Rows are points. To make a cloud, some directions were put in groups of two or more. Within a group, all points are equally far from the middle, so they leave a hole (a ring in 2 directions, a hollow ball in 3). The other directions are filled evenly. Then the cloud was stretched, turned, moved and blurred a little. How many holes are there, and how many directions does each take, smallest first?
In the rows, zero is written as 128.

Cloud, 21 rows:
[[102 103  83]
 [ 86  84 160]
 [102 135 182]
 [172  84 145]
 [122  68 167]
 [118 101  78]
 [ 92 164 101]
 [164 155 171]
 [103 174 101]
 [173 174  99]
 [145 153 179]
 [128  65 120]
 [ 72 117 148]
 [127  91 187]
 [ 78  86 139]
 [145  68 126]
 [135 100  77]
 [131 138 188]
 [160 115 184]
 [169  99  93]
 [ 90 159  99]]
Holes: 1 (3)

Cloud:
[[133 144  58 105]
 [149 175  83 118]
 [124 202 125 122]
 [166 156 169 134]
 [132  91 149 178]
 [107 101 159 121]
 [124 164  98 164]
 [ 90 194 146 118]
 [114 155 107  63]
 [146 208 128 111]
 [166 157 125  58]
 [120 118 165  93]
 [103 165  84 147]
 [ 84 136 174 102]
 [150 135  72 173]
 [ 91 202 139  81]
 [ 90 198 141 106]
 [ 87 202 171 107]
 [ 75 161 125 139]
 [ 97  95 162 149]
 [142 110  60 108]
 [ 78 172 177 124]
 [103 123  98  88]
 [ 70 127 146 123]
 [149 165 175 148]
 [ 66 129  98 171]
 [ 87 135 125 192]
 [109 150 167 172]]
Holes: 1 (3)

Cloud (52 x 6):
[[140 191 154 153 125 194]
 [134 188 105 180 149 169]
 [161 179  93 185 100 129]
 [178  95 180 124 158 153]
 [141 153 136 161 156 114]
 [123  63  71 144 156 154]
 [118 179  81 130  90 110]
 [ 99  99  81 183 108 141]
 [151 105 132 200 146 127]
 [117 159  54 177 118 144]
 [ 96 181 107 119 140 134]
 [125 126 164 104 106 185]
 [219 130 136 173 113 182]
 [ 97 136  65  93  92 146]
 [136 101 115 138 189 163]
 [195 122 166 155 128 193]
 [120 124  61 173 100 113]
 [114  70 112 144 117 177]
 [152 104 195 109 121 117]
 [ 70 129 126 106 134 115]
 [100 154  88  98  70 158]
 [219 157 104 145  93 148]
 [157 115 134  70 121 122]
 [156  43  86 127  99 135]
 [137 152 136 202 161 147]
 [107 128  74 168  70 148]
 [189 164 148 122 131 177]
 [176  81  93 153  78 175]
 [ 79  93 102 141  98 123]
 [ 70  98 130 106 137 149]
 [ 66 112 112 119 140 120]
 [171  80 167 121  72 133]
 [ 92 151 158 112  78 153]
 [169 109  72  91  69 114]
 [107 120  63 159 106 106]
 [190 107  56 169 101 167]
 [119 180  66 162 125 149]
 [154  73  84 107 108  97]
 [122 124 107  97  89  84]
 [143 128 150 173 176 196]
 [136 198 124 125 100 183]
 [159  73 169 104 144 131]
 [151  75  90  83  79 113]
 [ 78 136 167 102 109 131]
 [165 125 173 144 156 194]
 [167 116  80 194 146 189]
 [142  96 121 173 116 197]
 [ 98  87 101 164 102 119]
 [ 83 163 155  90 101 149]
 [163 166 100 185 130 197]
 [140 123  75 202 138 186]
 [131 123 178 147 156 117]]
Holes: 2 (2, 4)

Cloud (49 x 6):
[[160 137  66 139 116 166]
 [149 105 118 148  51 150]
 [130 131 132  51 107 190]
 [ 86  71  98 104  90 128]
 [139 140 126 158 102 210]
 [148 170 115 133  79  98]
 [114 129  79 119  52 160]
 [128 135 198  79 123 127]
 [116 164 123  98  97 214]
 [144 101 133 138  46 124]
 [131 130 157 120  83 208]
 [126 112  97  49 101 100]
 [ 68 172 177 162 135 133]
 [153  93 187 129 130 115]
 [162 119 102 125 159 113]
 [ 96 100 148 138 150 188]
 [123 171 137 115 175 161]
 [ 51 105  95 114 119 146]
 [141  97 102 128  48 152]
 [ 87 115  67  94 132 127]
 [129 117 103 138 157 186]
 [159  93 126  91  91 191]
 [127 179 154  82  84 125]
 [103 115  98  39 100 134]
 [ 83 156 125 109  71 195]
 [166  91 158 128  68 104]
 [ 98 119 106  38 104 145]
 [154  78 141 125  70 156]
 [116 158 152 126  56 109]
 [126 120 132 168 125  82]
 [ 98 121 129  52 143 165]
 [100 178 181 135  74 144]
 [ 95 147 174 122  72 187]
 [127  72  70  85 114 128]
 [155  75 127 100  87 176]
 [164 108 184 102 140 118]
 [113 161 185 100  75 127]
 [ 73  82 100 131 105 126]
 [ 89  73  90  89  89 132]
 [ 88  70  94 102  91 128]
 [ 80 176 155 141 138 111]
 [ 78 151 103 152  67 162]
 [106 135 151  57 124 106]
 [104 180  76 102 104 153]
 [119 144 123  45  98 176]
 [112 173 150 137  67 113]
 [144 175  97 109  84 109]
 [116 159 131 134 106 220]
 [158 135 152  50 122 160]]
Holes: 3 (2, 2, 2)

Cloud (81 x 8):
[[110  61 120 149 119 145 112 135]
 [147 198 124 172 169 125  87 108]
 [164 151  97 138 153  54 150 130]
 [202 132 114 147 105 149  84  69]
 [ 53 115 106 138 172 157 131 122]
 [ 55  86 132 153 126 134  53 133]
 [123 112 126 167 143 116 126 130]
 [138 130 127 160 146 165 138  96]
 [201 113 149 152 133 129 147 113]
 [ 87 114 115  88 132 135 162 123]
 [195 180  87 181 149 158 112 100]
 [163 188 106 117 136 123 151 102]
 [162  69 113 192 119  58  67 179]
 [190 168 139 194  53 117 122 177]
 [161 113  75 113 155  73  61 141]
 [184 130 147 174  45 109 100 123]
 [123 216 113 144 169 112 153  95]
 [158 106 119 127 162 113 160  98]
 [111 111 142 105 111  81 100 138]
 [172 100 165 149  97 142 109 161]
 [165 165 141 172  72  81 172 153]
 [109 138 152 135  70 136 110  86]
 [178 236  91 160 146 145 134 107]
 [160  61  93  91  89  70 152 101]
 [146 181 106 151 110 160 149 158]
 [ 97 123 102  86 129  33 132  59]
 [180 147 101 108 142 174  93 194]
 [111 134 117 145  91  90 130  90]
 [ 38  72 142 140 141  47 128 107]
 [135 117 110 135 201  70 161 111]
 [ 38 151 107 152 131 115 146 145]
 [170 130 113 178 143 168  89 127]
 [ 80 197 106 131 114 126 126 169]
 [171 140 103 206 109  52 125 187]
 [120 157 115 120 201 140 180 178]
 [ 93 132  99 134 129  79 142 183]
 [ 66 167 127 166 118 119 158 173]
 [139 130 132 125 177 142  99  88]
 [119 159  89  82 127 106 113  94]
 [161 224  93 124 181  31  89 143]
 [119 113  62 200 115 115 113 141]
 [ 85 124 127 160 161 130 178 180]
 [130 216 149 142  93 115 104 127]
 [139 160 114 137 125  85 200 115]
 [106 192 122 170 102 142 204 115]
 [ 86 157 102 194 151 166 110 155]
 [117 177  60 141 155 161 127 159]
 [ 65 160 114 165 176 150 114 182]
 [113 159 120 162 145 102 103 194]
 [191 121 158 135  47 128 106 134]
 [137 110 123 168 158  86 134  91]
 [140 170  75 158  89 140 171 158]
 [154 170  98  88 178  34 128 142]
 [104 188 125 137 177 122 170  73]
 [ 95  80 130 126 168  93 153  72]
 [ 35  60  88 101 151 123 115  99]
 [136  82  59 121 108  79 133 155]
 [167 119 120 148  57 166 114 184]
 [107 132 118 177 150  93  75 182]
 [113  67  95 109 148 126 132 130]
 [ 75 177 144 141 104  84 174 135]
 [ 79 127 116 152 150 139 134 244]
 [168  58  89  93  99  68 141 113]
 [ 97 114 118 182 160  54 126 180]
 [140  93 133 106 148  98  71 173]
 [126 163  93 183 104 183 134 117]
 [202 165 136  94 131  85 135 138]
 [143  88 102 158 153  95 111 114]
 [136 204  93 141 134 131 189  99]
 [136 138  86 160 133 130 126 204]
 [110 157 131 135  72 111 159 112]
 [ 79 175  92 133 185 194 103 161]
 [118 129 132 177  98  89 107 144]
 [ 57  87 133 136 124 122 104 130]
 [164 229 127 150 150 124 110 142]
 [120  76  71 124  94  77  81  95]
 [150 140 112 137 147  90  81  96]
 [108 140 104 136 187 102 150 127]
 [107  72 141 107 110 109 140 148]
 [ 79 119  68 154 189 120 135 148]
 [ 98  55 142 145 116 169 127 178]]
Holes: 0

Cloud, 92 rows:
[[190 127  92 146 138 139  93 173 168]
 [130  41 122 122  84 124  89  68 171]
 [143  95 125 144  97 141  36 135 150]
 [ 93 141  53  80  78  99 160 115 124]
 [157 136  84 163  59 101 123  75 165]
 [ 52 183 115 144 136 122 158 133 148]
 [ 45 119  69 110 126 161 133 136 170]
 [172 130  80  95 183 139 118 179 152]
 [170 130 120 120  88 168 140 110 169]
 [ 75 149  61  98 101 126 111 107 106]
 [133 173 121  82  97  89 175 105 104]
 [165 124 127 177 113 159  89 164 161]
 [ 99 130  96 105 135 178  73 136 167]
 [127 174 138 171  98 101  57  93 162]
 [121  28 127 127  83 103 177  90 115]
 [195 128 152 155 132  64  96 124 105]
 [ 67 119 202 167 125 158 119 148 150]
 [133 142 140 122 128  95 138 206 116]
 [178  84 115 209 116 102 151 116 102]
 [102 147 103 145 123  50 106 151 141]
 [ 18 125 141 116 113 131 149 135 162]
 [140 148  71 101  81 157 122 100 171]
 [ 70 127  68 100 164 128 119 128 130]
 [211 100 113 109  92  75  94 118 135]
 [ 90  93 119 117 191 154 123 140 158]
 [208 108  96 142 138  77  82 117 159]
 [179 151  88  96 132  96 191 147  88]
 [ 96 139  80 105 102  76  91  82 106]
 [105  97 175 200 100  95 110  52 164]
 [ 94 122 170 152 116 149 118 199 158]
 [ 41 174 111  99 113 132 102 159 116]
 [ 82 127  86  88 125 177  90 151 176]
 [ 87 112  91 109 171 124 158 101 186]
 [160  88 129 178 136 115  65  94 117]
 [168 129 177  85 100 129  94 109 185]
 [ 91 124 171 132 107 177 146 157 163]
 [182  56 123 152  92 117 174  57 182]
 [146  53 139 122 144  84  92 140  94]
 [130 127 152 134 132 107 115 132  54]
 [110 128 167 128 148  94  51 145 105]
 [188  63 130 176 145 123 104  97 118]
 [ 81  73 122  62 124 144 176 140 174]
 [ 60  90  57 105  79 112 149 114 132]
 [ 64 175 120  93  94 161 125 151 162]
 [112  63  85 127 182 100 158 127 104]
 [183 118  95 129  77  70 148 126 105]
 [101 102 133  65 116 119 120 209 179]
 [107  78 128 129 134  79 136 202 124]
 [136 149 100 151 155 150 133  98  94]
 [117 120 197  83 132 156  78 154 140]
 [227  92  96 138 131  92 173  85  99]
 [ 97  98  57  99  97 118  99  78 136]
 [116  94  74  95 174 132 162 197 139]
 [ 97 139  71 116 143 125 128 126 217]
 [ 85  70  95 118 114 174 118 154 206]
 [171 117 137 144 113  99  90  53 182]
 [ 98 154  88 119 173 153 107 191 149]
 [176 141  64  94 149 118 128 149 196]
 [134 104 179 150  61 119 127 118 177]
 [ 92 124 210 149  86 131  81 113 120]
 [209  99 108 151 113 101  86 137 118]
 [202  96 155 180 117  66 137  85 128]
 [172 119 192 174 148 132 126 154 154]
 [211  95 163 162 122  70 123 105 119]
 [ 90 164  84 142 141 163 134 156 115]
 [111  76 126 106 166 166 138 114 125]
 [143  87  43 127 131 106 151 173 109]
 [115 165 136  79  76  91 105 155 156]
 [169 102 155 121 105  99  73 150  94]
 [ 63  71 164  75 103 114 129 160 169]
 [125 166 173 188 140 154  74 124 155]
 [127  69 140 111 149  79  81 163 101]
 [ 95  84 173 121 185 152 136 158 148]
 [145  27  97 127 123  87 108 155 129]
 [160 143  96 143 146 165 101 180 157]
 [ 81  98 154 128  88 159 134 154 210]
 [121 157 105 121 146  56 108 177 116]
 [135 113  73 145 103 149  86 120 114]
 [ 89 155  91 179  89  93 107  88  92]
 [ 98 143  32 102  92  96 145  92 132]
 [164 155 130 107 194 124 149 129 105]
 [ 96  76 148 100  95 105 110 194 180]
 [105 141 127 202 113  73 109 137 160]
 [155 141  29 108  96 101 148  92 155]
 [ 57  79  63 152 118 145 147  94 166]
 [108  99 121 147 167 143 158  75 106]
 [ 43 110 101 153  73  87 101 117 137]
 [112  58  98 144  51  96 131 121 168]
 [173 121 160 152 142  57 106  94 101]
 [ 86 105 155 178 101  78 130  98 185]
 [113 100 171 100 171 106 106 148  87]
 [109 121  93 151  66 140 142  74 101]]
Holes: 3 (3, 3, 3)

Cloud:
[[136 129 104  84 134 122 153  73 101]
 [106 199 132 160 145 172 112 106  90]
 [ 98 134  95  88 133 202 111 139  41]
 [ 98 139 165  84  67 126 171 108 163]
 [ 95 136  97 137 169  82 166 108 124]
 [ 60 182 134 118  95 104 149 141 130]
 [112 129  85 176 164 146  96 158 116]
 [143 184 161 125 112 107 173 167 160]
 [122 153  57 122 124 135  49  85 118]
 [ 65 162 168 124  92 149 109 105  75]
 [138 195 187 107  94 140 106 118 109]
 [111 126  10  97 146 146 154  98  93]
 [134 119 105 120 133 113 148 199  84]
 [125 150 131 129 139 123  55 134 143]
 [ 59 130 155  75  95 140 169 136 154]
 [ 77 126 151 126 101 134 191 118 167]
 [ 59 117 132 118  52 156  90 140 106]
 [175 104 152 149 116 124 157 134 128]
 [ 88  98 112 126 122 137  72  99 111]
 [133 210 133 136 114 173 126 117  76]
 [ 51 110  66 118 127 134  95 103  63]
 [159 148 131 143 117 215 118 121  90]
 [156 121 156 129 117 137 144  85 102]
 [145 123  61 123 176 138 114  91 124]
 [142 206 136 144  89 120 153 139 175]
 [166 182 183 168 127 128 182 121 190]
 [117 189  38 114 136  98 149  90  79]
 [126  90  84 135 104  98 160 121  86]
 [163 159 154  80 130 115 156 117 112]
 [153 156 111  77  99 192  92 152 133]
 [ 88 186 128 130  57 130 126  87  86]
 [ 58 167 129  69 100 175  93 101 154]
 [132 148 141 136 104 178 182  87  95]
 [105 154 123 131  51 185 126 150  88]
 [154 161 165  85  87 116 144 141 122]
 [108 197 122 157 124  81 134 129  98]
 [110 177  21 116 112 125 161 119  82]
 [ 87 109  91 104  83 160 160 128 173]
 [ 88 114  52  75  82 120 120 146 154]
 [155 170  96 145 141 123 211 149 124]
 [115  95  32 116 177 130 138 156 106]
 [117 186 125  69  75 160 134 102  94]
 [118 115  98 137 119 140  68 184  91]
 [122 202  73 137 154  92 137 102  78]
 [103 183  84  71 107 158 168  87 130]
 [130  76  69 109 102 149 158 143  78]
 [149 159 115  86  67 112 104 117 102]
 [177 146  90 150 164 136 122 107  67]
 [115 174  48 113 130 146 112 174 137]
 [115 146 154 109  87 147 153 188  88]
 [ 76 110  85  82 137 194 149 109 127]
 [ 52  94  61  86 107 115 127 143  68]
 [135 131 129 164 158  83 169 124 154]
 [ 74 152 137  98  89 156 167 159 179]
 [122 151 177 136 110 145 199 132  82]
 [163 175 181 140 153 188 129 103 154]
 [ 85 160  68 147 100 201 114 138  92]
 [172 166 191 166 140 157 182 113 130]
 [185 186 148 146 145 114 137 102 182]
 [147 127  93  59 144 171 111 122 141]
 [111 122   7 139 105 121 146 133  63]
 [109 212 151  98  77 138 161 101 138]
 [176 138 142 141 162 134 142 102  91]
 [124 205 178 158  69 146 137 118 150]
 [156 174 166  97 113 198 115 103 159]
 [109 143  90 106 124  82  98  99  53]
 [123 148 157 125 122 151 207 175 165]
 [154 156  63 149  94 123  92  80 136]
 [100 151 125 111  95 151  77  76  64]
 [123 122  65 136 148 122 181 165 158]
 [116 134 104  85  92  96 176  88 125]
 [133 136 113 101  88 194 146  89 149]
 [ 76 197  70 104 118 107 125  77  81]
 [ 81 113 122 141 103 113  93  82 108]
 [ 68 162 150  86 142 153 165 110  87]
 [145 169 148 149 118 197 136 101  77]
 [157 131  74  99  79 134  93 152 146]
 [137 128 133 131 168 220 142 147 118]
 [167 129  85  91 167 163 117 127 150]
 [ 80 129  94 130 103 139 143 137 196]
 [ 71 146 120 128 130 153 137  70  76]
 [126 133  93 136 118 116  97  70  64]
 [125 182 130 177 170 160 112 110 114]
 [ 86 134 137 141 141 146 200 168 118]
 [ 55 132  77 125 120 166  88  88  78]
 [119 107 141  87 140  96 137 116 145]
 [ 96 153  85  63 118 156 125  90  50]
 [126 152 175 132  91 134 143 142  60]]
Holes: 3 (3, 3, 3)
